Each row is a point. Each copy is the shape, with its points in the same order, turned, moved and blurred by noise. Is it also mirrored, or only turned?
In the rows, zero is written as 128.

Shape, 7 rows:
[[138 154 103]
 [121 101 139]
 [129 133  71]
 [121  86 149]
 [116 139 159]
 [152 142 113]
 [141  71 141]]
Copy 1:
[[131 160 150]
 [143  95 140]
 [136 151 190]
 [150  79 136]
 [118 112 111]
 [150 151 142]
 [176  79 143]]
Copy 1 is: mirrored
Copy 2, 7 rows:
[[142 160 103]
 [136 104 125]
 [112 153  75]
 [131  81 123]
 [149 133 154]
 [154 156  92]
 [141  69  99]]
Copy 2 is: only turned

Shape, 8 rows:
[[111 119 142 114]
 [150 180 117 108]
 [109 101 127 136]
 [155 134 152 122]
 [201 113 188 103]
 [ 67 112 151 130]
 [110 131 149 137]
 [155 157 142 136]]
Copy 1 (8 x 4):
[[154 127 142 143]
 [136 179 122  94]
 [134 108 133 150]
 [148 127 153  98]
 [178  99 176  53]
 [146 126 153 187]
 [135 130 154 143]
 [125 149 153  92]]
Copy 1 is: mirrored
Copy 2, 8 rows:
[[137 116 126 122]
 [120 187 115 115]
 [121  97 115 137]
 [123 147 151 134]
 [117 151 218 125]
 [166  88 101 138]
 [142 124 120 148]
 [118 167 137 146]]
Copy 2 is: mirrored

Shape (11 x 6):
[[117 108 133 131 133 116]
 [135 175 185 166 132 105]
 [145 171 121 121 103 138]
 [140 127 198 110 131 118]
 [123 126 106  98 104 162]
 [146 138  96 112 194 190]
 [150 146  92 107  91 163]
 [148 132 131 129  92 120]
 [111 132 105  87 126 131]
 [ 92 147  99 171 100 127]
 [157 173 101  92 146 104]]
Copy 1:
[[140 107 146 131 151 135]
 [165 169 180 142 102 124]
 [120 166 109 128 117 106]
 [178 126 159  82 130 123]
 [ 93 129  96 104 142 129]
 [117 177 105 107 204 179]
 [106 141  76 121 129 121]
 [142 120 108 136 114 117]
 [109 127 116 113 175 110]
 [ 85 125 144 173 117 136]
 [149 175 106 134 177  89]]
Copy 1 is: only turned
Copy 2, 11 rows:
[[137 102 115 132 138 107]
 [107  87 141  95 155 182]
 [114 157 143 110 125 144]
 [149  95 168 111 178 131]
 [123 164 147 144 122  94]
 [112 179 102 189 190 127]
 [127 184 148 142 106 119]
 [144 128 147 121 111 138]
 [129 158 119 119 142  84]
 [ 84 110 106 129  90 121]
 [145 180  99  96 153 139]]
Copy 2 is: mirrored

Shape:
[[ 77 115 124 125 134 126 118 115]
 [154 123 142 131 136  98 130 184]
 [115 157 130  86  99 161 111 136]
 [110 182 103 112 107 139 134 135]
 [143 153  85 193 144  92 106  73]
 [113  92 133  94 144 129 135 144]
 [128  71 120 116 127 142 111 125]
 [146 127  98 173 103 118  73  92]
 [136 121 163 141 110 134 143 123]
 [117 185 140  99 126 105 142 103]
 [163 105 120 132  74  89 136 178]
 [123 144 116 114  87 104 119  81]
 [128 121 185 147 119 126  98 132]]
Copy 1:
[[122 116 126 101 143 150 105  91]
 [120  71 118 110 113 132 145 174]
 [100 163 140 123 102 138  95 139]
 [ 77 151 101 127 103 138 120 121]
 [136  90  50 191 157 123 122  90]
 [146 118 135  76 129 145 127 133]
 [173 116 131 108 139 167 105 134]
 [148  97  88 191 135 151  83 114]
 [130 108 152 146 121 152 149 125]
 [ 96 137 118 131 102  92 139  99]
 [139  72 108 131  63 171 133 166]
 [137 129 112 156  88 129 108  86]
 [122  80 169 148 135 136 117 134]]
Copy 1 is: only turned
Copy 2 (13 x 8):
[[108 103 121 100 102 137 128 114]
 [156 108 117 156 130 111 110 175]
 [142 166 135 106  68 121 142 138]
 [111 177 140 111 116 117 138 141]
 [119 138 151 107 189 179  66 118]
 [159  96  91 110 103 108 139 123]
 [180  92 122 107 102 142 134 111]
 [155 125 184 104 135 182  82 119]
 [139 126 129 168 105 127 124 107]
 [102 173 122 113 124  88  92 119]
 [173 103 174 151 143  89 131 164]
 [132 148 168  97 120 109  97  98]
 [139 109 134 171  82 142  89 126]]
Copy 2 is: mirrored
Copy 3:
[[121 147 135 124 156 163 144 101]
 [129 168 134 131 101 122 165 181]
 [109 134 111 149  89 170 102 111]
 [123 163 115 165  89 138 121  89]
 [181 149 170 183 187  84 121 106]
 [109 135 101 104 138 146 149 145]
 [149 114 116 114 157 167 139 152]
 [191 129 168 169 163 139  97 134]
 [128 102 149 148 110 133 160 137]
 [ 97 141 140 147 104  97 119  93]
 [184 159 146 106  82 138 154 169]
 [155 120 148 132 120 121  97  87]
 [113 113 184 141 125 152 137 164]]
Copy 3 is: mirrored
Copy 4:
[[111  99 156 120 152 109 138 115]
 [140 112  78 163 106  93 137 144]
 [ 92  86 133 108 125 106  76 167]
 [ 81  95 132  99  91 126 129 163]
 [ 79 188 150 153  81 135 150  90]
 [139  99 104 121 158 120 118 133]
 [121 109 107 149 166 118  87 105]
 [ 71 157 139 166 100 115  97  90]
 [152 102 133 134  99 112 103 116]
 [117 132 137  71  95 106 126 149]
 [118  93  45 152  86  96 111 103]
 [ 81 132 130  93 100  99 107  97]
 [145 115 141 162 114  65 102 123]]
Copy 4 is: only turned
